Each row is a point. To make a cloud, some directions were put in groups of two or more. Within a group, all points are equally far from the middle, so they leave a hole (a ring in 2 directions, a hollow ball in 3). The other directions are filled evenly. Then the cloud was stretched, turned, moved and blurred a little. Count the holes, and give their numbers of directions, smallest first.

Cloud:
[[ 5.2 -1.8  5.2]
 [ 1.2  4.6  2.3]
 [-2.2 -0.2  1.5]
 [ 1.9 -1.8  0.9]
 [ 2.0  4.4  3.7]
 [-0.8  1.3 -1.9]
 [ 2.4 -5.0  3.0]
 [ 4.3  3.3  1.0]
 [-1.2 -4.5 -1.7]
 [ 0.1  2.0 -0.5]
 [-1.4 -6.9 -2.6]
 [-0.7  5.0  1.1]
 [ 5.8 -0.1  5.0]
 [ 2.3  6.9 -0.1]
 [ 3.9  3.6 -3.9]
 [-1.9  6.2  1.3]
 [ 0.9 -2.8 -0.4]
 [ 1.7  3.8 -4.9]
 [ 5.1  3.2  3.5]
 [-4.2 -1.3  3.1]]
Holes: 0

Cloud, 32 rows:
[[-3.7 -2.8  2.6 -2.4]
 [-3.6  1.3  4.3 -4.1]
 [ 3.4  3.6  0.9  2.4]
 [-2.1  2.3 -4.1 -1.6]
 [-3.1  1.4 -0.9  5.2]
 [-2.7  3.8  1.6 -5.2]
 [ 0.1 -3.5  4.9  3.6]
 [ 3.4  3.8 -3.8 -3.5]
 [-4.1  4.4 -2.6  0.7]
 [ 1.9  4.0 -2.3 -5.4]
 [ 0.8  3.4  3.2  2.1]
 [ 3.9  2.3 -0.4 -5.5]
 [ 5.3  3.4 -3.2 -0.9]
 [ 5.5  2.6  0.1 -0.9]
 [ 5.0 -5.1  1.2  0.0]
 [ 4.2 -3.6  2.2 -4.6]
 [ 4.3 -1.1  2.0 -5.6]
 [ 5.2  3.5 -1.6  1.3]
 [-2.8  3.6 -1.4  4.9]
 [-2.1  3.7  1.1 -5.8]
 [-4.4  0.4 -1.0  2.4]
 [-3.5  1.3  4.1 -4.4]
 [-3.9  4.8 -1.7  2.5]
 [-0.6  0.1 -4.1 -1.9]
 [-3.4  3.0  4.2 -1.7]
 [-2.9 -2.3  3.4 -4.6]
 [-3.2  5.5 -0.6 -3.2]
 [-2.5 -1.9  3.5 -5.3]
 [ 3.8 -2.8 -3.1 -0.5]
 [ 4.8  1.0 -3.8  3.5]
 [-4.0  2.2 -2.8  0.5]
 [ 5.6  2.0  0.3 -2.6]]
Holes: 2 (2, 2)

Cloud (54 x 6):
[[-4.1 -3.9  3.2  3.7  5.7  4.1]
 [-1.5  5.3  3.3 -0.8  6.0  1.6]
 [ 1.1 -3.6 -2.2  0.8 -4.8  2.4]
 [ 0.7 -0.4  5.3  1.3  5.1 -1.9]
 [ 1.0  6.2  4.3 -1.4  1.5  3.2]
 [-1.1  0.5  8.3 -3.2  1.6 -1.8]
 [ 1.6  0.6  6.0 -1.3  3.4 -1.2]
 [ 1.6  7.1 -4.0  0.0 -1.8  3.9]
 [ 3.9  6.4 -1.8  2.8 -4.9 -2.1]
 [ 1.9  0.0 -4.1  3.4  1.2 -7.2]
 [-3.1  0.6 -2.8  2.8 -4.9 -3.7]
 [ 1.0 -4.1 -4.1  5.8 -0.7  3.7]
 [-4.9  4.9  2.7  2.4  3.7 -6.4]
 [ 4.0 -2.5  0.5 -0.4  4.7  5.6]
 [-2.1  6.3  0.5  5.6 -0.4  1.3]
 [ 2.8 -0.3 -4.4 -0.5  4.2  3.0]
 [ 4.0  0.2  1.8 -0.6  2.3 -2.9]
 [-3.7  0.4 -1.6 -0.8  2.5 -6.7]
 [ 0.5  2.4  0.8  3.4  5.2 -1.2]
 [-1.0  1.0 -3.3  5.9  0.3  2.9]
 [ 0.7  3.7  2.5  2.2 -1.5  5.8]
 [-1.9  3.6  4.7 -2.5  3.4  5.8]
 [-0.4  2.3  2.3 -3.0 -2.7 -2.9]
 [-3.5  3.4 -0.7  3.6  1.2 -7.6]
 [-2.2  4.8  4.1  5.5 -0.5 -1.0]
 [-1.1 -1.4 -3.3  5.6  0.9  3.0]
 [-6.2  2.3  0.1 -4.4  2.9 -0.8]
 [-0.3  2.0 -3.6 -3.7 -0.9 -4.7]
 [-2.4  1.4  0.4  0.6 -5.5 -2.8]
 [-0.7  0.2  1.9  4.2 -1.0  6.2]
 [-7.2  1.9 -1.1 -3.0  4.0 -2.7]
 [-0.8 -0.5 -4.9 -2.2  2.8  0.2]
 [ 2.5  2.7  2.7  4.7 -2.2  2.8]
 [-3.3 -1.5  6.8  3.0 -3.3 -1.9]
 [-3.4  5.2  2.4  4.0  4.1 -4.3]
 [ 2.0  1.1 -1.5  2.6  5.7  1.5]
 [ 3.8  1.0  3.6 -1.1  2.4 -1.2]
 [ 0.7 -4.1 -0.7 -0.7  2.1 -4.7]
 [ 0.4 -1.6 -2.7  5.9 -0.6  4.3]
 [ 0.0  2.3 -3.2 -3.6 -1.8 -4.4]
 [ 0.3 -1.9 -1.8 -2.8  2.3  3.2]
 [-3.1  0.5  3.3  3.8 -3.3 -3.9]
 [-1.3 -0.1  1.2 -2.4  4.3  4.5]
 [ 1.8  4.4  0.0  0.1  5.0  0.8]
 [-3.9  0.4 -3.9  4.0 -2.3 -6.2]
 [ 0.2  5.8 -2.4  6.6  0.0 -2.3]
 [-0.5  5.4  5.1  1.0 -0.6  5.4]
 [ 2.1 -0.7  1.7  7.1  0.6  3.3]
 [ 6.4  0.0  2.0 -0.5  1.5 -0.1]
 [ 3.6  4.7  2.5 -0.2 -0.2  3.6]
 [-0.5 -1.2  1.9 -1.2 -4.7 -0.9]
 [-1.3  0.0  4.8  2.5 -4.3 -2.1]
 [-1.4 -1.8 -3.0 -0.5  2.0 -6.0]
 [-1.8  3.5  2.0  5.6  1.2 -3.5]]
Holes: 2 (2, 2)

Cloud, 75 rows:
[[  0.0  -2.7  -7.3   1.6   3.9   0.1  -2.2  -1.9]
 [  3.0   1.5  -1.6  -7.3  -2.5  -0.6   1.2   0.4]
 [  0.3  -0.3   0.9   4.5  -1.6  -4.3   2.0  -1.7]
 [  0.2  -2.9  -0.8  -7.3   4.2   2.8   5.6  -4.0]
 [  0.6   5.3 -10.9   0.3  -2.0   0.7   0.3  -0.7]
 [ -0.4   0.8  -5.4   3.6   1.3   2.7  -6.2  -2.1]
 [  0.1   3.3  -1.6  -2.0  -5.8   0.2   6.0   2.6]
 [  0.8   5.6   1.1   5.5  -2.5  -4.4  -2.5   2.2]
 [  0.8   0.3  -6.7   4.6  -0.4  -2.5  -2.7   2.5]
 [  5.1   0.0   3.9   0.1  -0.3   1.0  -1.9   0.7]
 [  0.9   3.0  -7.1  -4.8  -2.3   2.5   4.3  -3.8]
 [  1.7  -2.3   4.3  -0.8   4.0   0.4   3.0  -3.1]
 [ -6.2   5.1  -1.1   6.2  -1.0   4.1  -1.5  -1.5]
 [  2.8   2.7  -2.7  -6.3  -0.5   1.3  -0.6   0.9]
 [  3.7   1.7  -1.5  -3.4   0.9  -1.8  -3.4   1.8]
 [ -3.4  -2.2   1.3  -2.9  -3.6   1.3   5.5  -2.5]
 [  5.3   4.9  -4.3  -4.8   2.0   1.1   6.0  -0.4]
 [  2.3   0.8   1.8   0.5  -0.2  -4.9   0.6   6.0]
 [  2.4  -3.0  -8.3  -2.6  -2.2   0.6  -2.1   0.0]
 [ -2.9   0.1  -1.1  -4.1  -4.7   0.2   0.6   0.3]
 [  0.6   3.8  -9.7   3.0  -2.6   1.1   2.4  -2.8]
 [  4.0  -4.2  -1.4  -1.5  -2.2  -2.5  -1.5   5.0]
 [  5.4   1.9  -0.1  -1.5  -3.1   2.8  -0.4   4.4]
 [  0.3   3.5  -7.1   3.7  -5.7   2.3  -0.8  -4.2]
 [  2.0   1.6   1.9  -1.3   1.7   2.9  -0.9   2.7]
 [ -3.5  -0.7   0.4   5.8  -0.9   0.5  -0.3   1.8]
 [ -2.7   0.7  -4.2  -0.2   4.7   6.1   1.7  -3.8]
 [ -2.6   2.0   0.4   4.5  -5.8   2.6   3.7   1.2]
 [  2.7   4.3  -4.5   1.3  -3.7  -0.1  -4.8   1.2]
 [  1.8   1.0   4.4   5.0  -3.7  -2.8   1.0   1.4]
 [ -1.0   3.4  -6.3   2.5  -1.4   1.6   6.6  -2.0]
 [  1.9  -1.4  -8.6  -4.3   4.5   0.0   0.2  -3.0]
 [  2.3   4.4  -5.1   3.7   0.9  -3.7   1.3  -3.5]
 [  1.6   2.3   2.2   3.3  -1.3   2.7  -2.8   2.2]
 [  6.7   1.4   1.9   2.3   1.9  -0.7   4.5   0.1]
 [ -0.5   1.8   5.2   3.1  -5.5   3.4   3.8  -2.6]
 [  4.9   0.5  -4.4  -2.6  -2.9   0.6  -4.1  -1.0]
 [ -3.9  -0.8  -3.8   1.8   2.3   5.2  -2.3  -0.8]
 [  3.0   2.9  -8.3   0.6   1.7   3.0  -2.2  -2.4]
 [  3.0   1.3  -2.2  -1.3  -3.4   6.7   4.0  -2.3]
 [  0.2   6.5   1.6   2.8   1.4  -1.2   5.6   1.8]
 [  4.8   5.8   1.1   0.5  -2.1   1.5   5.7   0.0]
 [ -1.1  -1.7  -3.8  -4.2  -5.2   5.8   0.5  -3.7]
 [  1.5  -5.4  -1.6   0.3  -2.1   4.5   2.5  -5.1]
 [  2.9  -4.0   0.4  -0.4  -4.5   4.0   1.9  -3.5]
 [ -0.4  -1.7  -4.6   1.5  -2.2  -0.9   4.5  -2.8]
 [  2.2  -3.6  -6.2   3.5  -0.3   1.8  -0.2  -2.4]
 [  0.1   0.6   4.0   1.8  -2.4  -3.6   6.4   1.5]
 [  0.8   1.2   0.8   3.3  -7.5   1.1   2.6   2.0]
 [  2.8  -3.4  -1.1   1.6  -5.8   2.7  -0.1   0.9]
 [  1.5  -1.8  -0.7   1.1  -2.7  -0.4   7.0   0.2]
 [  3.8   2.9  -3.5  -1.1  -5.3  -5.9   0.9  -0.7]
 [  1.7   4.8  -8.2  -2.6  -1.1   3.5   2.6  -2.4]
 [ -1.2   5.8  -3.4   4.3   2.5   2.4   1.2  -3.3]
 [ -0.5   5.8  -2.6   1.5  -1.7   4.2   3.6   0.5]
 [ -0.9   3.4  -1.7   3.2  -3.4  -2.2  -5.6  -1.6]
 [  1.3   1.2   1.0  -1.5  -1.7   3.1   7.8  -3.7]
 [ -1.4   1.4  -5.1   4.8   2.0   0.0  -1.5   1.4]
 [ -4.0  -1.1  -1.8   2.5  -3.7   0.6  -5.1   0.2]
 [ -0.2   1.1  -5.9  -3.3   0.4   2.4   6.8  -1.7]
 [  1.6  -1.4   2.3   5.3   3.3  -0.9  -1.1   0.7]
 [ -0.8  -1.0   0.4   5.2  -0.1   4.8   4.4  -4.1]
 [  1.6  -2.4   1.1  -0.9   2.1   0.0   7.8   1.3]
 [  4.2  -0.5  -4.2  -5.3   2.1  -1.5   8.5  -0.9]
 [  1.4   7.5   0.6  -0.5   0.7  -1.1   6.1   2.0]
 [ -0.7  -1.3   1.2   2.3  -6.4  -1.3   0.7  -1.9]
 [ -0.2  -2.0   6.4   3.0  -1.1  -0.5  -0.2   0.3]
 [ -1.7   0.7   1.7   5.8   3.1  -0.9  -0.9  -2.0]
 [  5.2  -1.6   1.3  -4.8   2.2  -4.8   5.4   1.5]
 [ -2.2   0.6   1.1   4.8  -0.3   6.3   4.0  -2.0]
 [  1.4  -1.3  -8.1   1.8   1.4  -1.8  -2.7   1.7]
 [ -1.6   4.1  -7.2   5.3  -1.9   3.9   0.5  -4.4]
 [ -0.6   1.1   0.2  -5.8   1.2  -3.3   4.1   0.6]
 [  2.6   5.2  -7.0  -3.2  -2.6   2.4   5.4  -2.0]
 [  2.4  -2.2  -0.9  -2.9   1.1  -2.1   0.2  -3.9]]
Holes: 1 (6)
